Each row is a point. The ring and each string are closed loops that go straight from each point to the next, and from the last back to the first. Before rounding, they use only three directions, however many columns there are. Count how often each string passes through the ring. Passing back the other way cancels.
In the rows, 128 means zero.

Ring (10 x 4):
[[128,138,95,123],
[133,164,88,129],
[131,183,92,145],
[119,193,110,162],
[106,191,127,164],
[92,174,145,161],
[90,152,149,158],
[102,122,136,154],
[113,113,120,145],
[122,118,107,133]]
String (30 x 4):
[[74,159,169,163],
[83,161,151,134],
[97,158,135,136],
[105,144,132,163],
[99,129,144,182],
[77,132,167,162],
[81,148,157,141],
[98,159,133,134],
[103,152,132,156],
[93,152,148,174],
[77,169,165,164],
[75,183,163,149],
[95,174,137,141],
[107,168,126,156],
[110,184,127,185],
[106,203,129,178],
[102,210,129,158],
[104,188,125,142],
[112,175,118,150],
[123,185,109,175],
[126,178,107,181],
[112,173,118,151],
[104,190,125,143],
[105,208,127,164],
[107,201,129,178],
[109,183,127,181],
[111,161,121,155],
[101,168,131,146],
[103,163,135,171],
[90,161,152,179]]
Times through: 3

Ring (10 x 8):
[[135,89,85,162,132,186,81,112],
[114,82,98,144,165,171,74,87],
[100,96,118,139,188,152,82,82],
[94,119,135,142,198,136,98,92],
[97,146,150,146,185,120,117,114],
[109,158,153,143,152,115,126,133],
[122,157,146,142,122,120,126,145],
[135,148,130,147,100,135,121,152],
[146,129,106,161,95,162,109,150],
[144,105,88,169,112,183,93,133]]
String (29 x 8):
[[120,152,151,120,111,110,119,138],
[121,122,129,125,122,133,99,119],
[123,124,128,129,120,136,101,123],
[139,142,135,117,67,122,113,150],
[155,158,119,164,67,148,130,178],
[154,149,105,187,91,168,127,174],
[138,134,106,181,128,168,115,147],
[125,114,118,133,121,146,95,119],
[143,102,100,134,85,162,87,127],
[154,99,76,176,97,195,90,138],
[149,99,71,197,126,206,93,136],
[133,111,92,185,149,184,99,127],
[129,110,94,184,157,183,98,122],
[132,71,69,176,156,206,70,98],
[123,54,70,158,165,202,56,77],
[116,77,83,175,190,194,74,86],
[114,102,107,157,170,165,89,101],
[115,107,118,137,150,149,90,104],
[100,85,123,104,161,138,70,73],
[84,91,127,127,216,142,76,62],
[86,118,130,165,235,148,100,86],
[97,133,130,176,214,149,112,107],
[107,122,132,138,163,136,100,107],
[100,125,145,118,162,119,99,100],
[88,150,165,128,190,102,118,106],
[93,172,164,162,201,111,137,128],
[108,164,144,177,183,132,134,138],
[109,176,156,168,169,118,141,146],
[112,182,170,136,133,96,142,152]]
Times through: 3

Ring (9 x 11):
[[102,108,156,149,154,147,135,112,139,130,91],
[147,136,136,149,145,160,154,128,101,110,108],
[174,159,118,143,140,159,170,148,67,96,126],
[132,141,128,136,139,142,172,150,58,112,123],
[86,120,141,130,146,123,162,146,75,131,116],
[87,124,129,117,165,99,142,154,113,129,122],
[119,142,111,111,180,92,127,161,143,115,131],
[126,140,114,115,184,98,118,153,163,114,125],
[102,117,138,130,175,116,117,128,170,127,104]]
String (26 x 11):
[[100,138,109,101,186,73,123,170,147,121,135],
[175,182,73,95,196,76,121,189,152,87,158],
[153,157,103,117,176,107,133,162,134,101,135],
[103,123,134,128,166,116,134,139,134,125,112],
[158,158,102,117,181,107,124,159,152,100,133],
[150,151,111,124,171,119,135,153,133,104,127],
[86,108,149,135,162,124,133,126,139,134,100],
[42,73,178,145,166,126,112,96,183,157,73],
[61,80,176,151,163,138,115,94,181,150,73],
[74,84,176,157,157,151,122,91,168,145,72],
[48,70,190,161,146,156,133,86,146,157,65],
[109,121,141,138,155,134,144,132,117,124,107],
[145,141,127,138,154,143,149,139,108,109,116],
[82,101,162,148,144,147,150,116,108,138,92],
[149,138,138,152,135,168,167,130,74,109,110],
[93,110,155,146,142,147,156,123,94,132,99],
[154,152,117,132,154,137,155,151,94,103,126],
[208,185,94,132,143,152,177,171,48,78,147],
[159,159,119,139,126,157,193,160,16,100,134],
[161,163,109,129,144,138,174,166,52,98,138],
[141,147,118,128,157,127,151,154,99,108,127],
[85,115,145,133,151,125,152,138,97,133,109],
[7,75,176,133,143,112,156,127,86,166,93],
[78,125,128,113,160,95,153,162,88,131,128],
[67,121,127,107,169,81,142,163,108,135,127],
[53,106,140,114,170,87,133,148,129,143,114]]
Times through: 1
String (29 x 11):
[[114,129,135,135,149,134,157,142,89,121,116],
[158,158,109,126,157,128,156,160,90,100,134],
[151,158,109,124,154,125,160,165,79,102,137],
[152,157,108,123,159,122,153,163,93,102,135],
[118,146,114,115,158,106,159,169,78,114,137],
[72,119,133,116,160,97,150,157,95,134,123],
[8,79,165,121,159,91,139,134,117,164,99],
[39,89,160,128,160,106,136,129,127,153,98],
[104,127,130,124,165,112,138,146,124,124,117],
[171,172,88,110,180,101,134,175,129,92,147],
[184,186,67,92,203,71,113,192,168,84,160],
[110,134,115,110,190,84,111,154,176,119,124],
[76,108,142,123,178,100,115,133,170,137,104],
[114,130,120,116,192,93,103,143,196,120,116],
[118,128,124,122,190,102,103,136,198,119,111],
[147,144,115,125,181,116,117,143,170,107,119],
[173,161,104,126,173,124,131,153,141,95,130],
[118,128,134,134,160,129,140,137,124,120,112],
[76,99,159,142,155,133,137,118,131,140,93],
[163,153,114,133,162,135,142,147,121,100,124],
[175,153,120,143,157,153,144,137,121,97,117],
[154,135,139,154,145,169,150,121,111,109,103],
[120,115,156,158,138,169,156,113,99,124,93],
[99,110,156,150,142,153,154,119,100,130,96],
[147,144,125,138,151,143,155,143,95,107,120],
[222,190,90,134,149,154,169,168,67,73,146],
[236,199,86,137,138,165,185,173,36,67,151],
[153,149,128,145,129,162,184,148,36,104,124],
[79,106,158,143,139,142,161,127,81,137,100]]
Times through: 3

Ring (7 x 14):
[[86,96,135,113,90,132,63,108,132,158,95,131,149,105],
[70,107,135,129,129,131,131,99,145,145,146,129,111,117],
[108,134,134,127,142,133,171,125,155,121,172,127,95,133],
[164,151,131,113,128,134,158,162,150,111,154,123,113,144],
[189,142,119,113,137,124,144,179,124,121,133,115,138,153],
[171,120,114,114,133,118,110,167,107,141,107,113,159,146],
[116,99,128,108,89,127,53,128,120,158,80,126,166,114]]
String (31 x 14):
[[91,119,129,135,157,126,170,115,142,134,169,123,100,133],
[106,121,126,134,161,124,172,125,136,132,167,121,105,139],
[111,127,128,130,153,127,170,128,142,128,166,122,103,138],
[113,135,129,134,166,128,197,130,149,119,186,122,88,143],
[131,153,139,120,134,140,184,140,169,105,181,129,85,137],
[148,153,139,111,113,141,154,150,165,108,158,130,103,134],
[143,136,132,112,115,134,130,147,146,124,136,126,123,133],
[135,127,125,121,137,126,141,143,133,131,141,121,125,138],
[139,128,125,120,136,126,140,146,133,131,140,121,126,139],
[169,142,118,125,164,121,181,167,128,118,162,113,117,158],
[211,157,116,115,155,123,177,194,127,107,153,111,127,166],
[217,155,118,107,133,125,146,197,126,112,131,113,142,160],
[184,139,123,106,115,128,116,174,128,125,116,119,147,143],
[144,126,127,114,119,128,116,148,131,134,123,122,138,134],
[151,123,117,123,149,119,141,154,117,136,134,115,137,146],
[181,120,104,124,165,109,141,176,94,140,122,105,156,161],
[189,113,103,117,148,108,107,180,85,149,96,105,177,156],
[171,111,117,104,103,120,63,165,103,151,75,116,181,134],
[139,119,130,107,98,131,85,144,131,141,102,125,150,124],
[129,116,123,122,135,123,124,139,123,141,127,120,137,135],
[123,104,120,121,130,119,102,135,112,153,110,118,151,131],
[109,91,127,109,89,125,44,124,114,165,73,125,172,111],
[98,91,137,98,52,135,7,114,128,167,54,134,177,94],
[100,101,138,103,69,136,42,116,135,156,79,133,159,102],
[113,112,132,113,104,131,92,126,135,145,111,127,140,119],
[100,107,127,124,129,125,117,120,129,147,128,124,131,125],
[55,91,134,128,119,128,100,89,135,159,124,130,127,108],
[46,93,135,133,130,128,118,84,139,156,139,130,115,110],
[42,99,142,128,115,135,113,80,152,151,140,135,109,103],
[85,114,140,118,106,137,111,108,152,140,133,133,118,112],
[116,120,131,119,123,130,125,130,139,136,134,125,125,127]]
Times through: 5
String (29 x 14):
[[79,87,131,116,96,127,57,104,122,167,89,128,156,106],
[55,81,143,107,59,137,18,86,136,172,70,138,159,85],
[58,90,143,110,71,138,45,88,143,163,89,138,145,91],
[95,110,140,109,84,138,75,114,146,146,106,134,137,107],
[102,114,134,118,111,132,108,120,141,142,125,128,128,119],
[96,113,130,126,134,128,134,117,137,141,143,125,118,126],
[59,107,130,144,169,124,179,94,142,141,179,124,91,129],
[55,115,134,144,168,128,191,92,153,134,191,127,79,128],
[83,127,140,128,134,137,162,108,161,127,171,131,90,123],
[115,130,138,116,113,137,130,128,154,127,143,130,114,124],
[124,129,132,119,126,132,138,135,144,129,143,126,118,131],
[126,132,127,127,151,127,169,138,141,125,163,121,107,141],
[142,150,131,125,152,132,193,148,154,109,181,123,92,147],
[172,167,137,109,121,142,174,166,168,96,169,127,97,144],
[173,155,136,104,104,140,136,166,157,109,140,127,120,137],
[166,145,131,107,110,135,129,162,146,118,133,125,128,137],
[143,129,128,114,118,130,121,147,136,131,128,123,132,133],
[163,135,120,120,148,123,155,163,126,125,144,116,128,150],
[197,143,111,121,165,116,172,186,115,119,148,108,134,166],
[227,146,105,116,163,113,160,206,103,119,132,104,151,173],
[196,135,117,106,119,123,109,183,116,129,106,115,159,148],
[154,125,125,110,113,127,105,155,127,135,112,121,147,134],
[144,119,117,124,148,118,136,150,115,139,131,115,139,144],
[164,109,106,124,156,109,119,164,91,151,109,107,164,152],
[158,101,110,115,127,112,77,158,91,159,82,112,180,139],
[143,104,125,102,83,127,43,146,114,156,68,124,178,118],
[131,111,131,104,84,131,60,138,128,149,86,127,160,116],
[126,116,127,116,118,127,108,136,129,141,119,123,139,128],
[103,98,125,121,120,122,90,121,118,157,106,123,149,121]]
Times through: 5
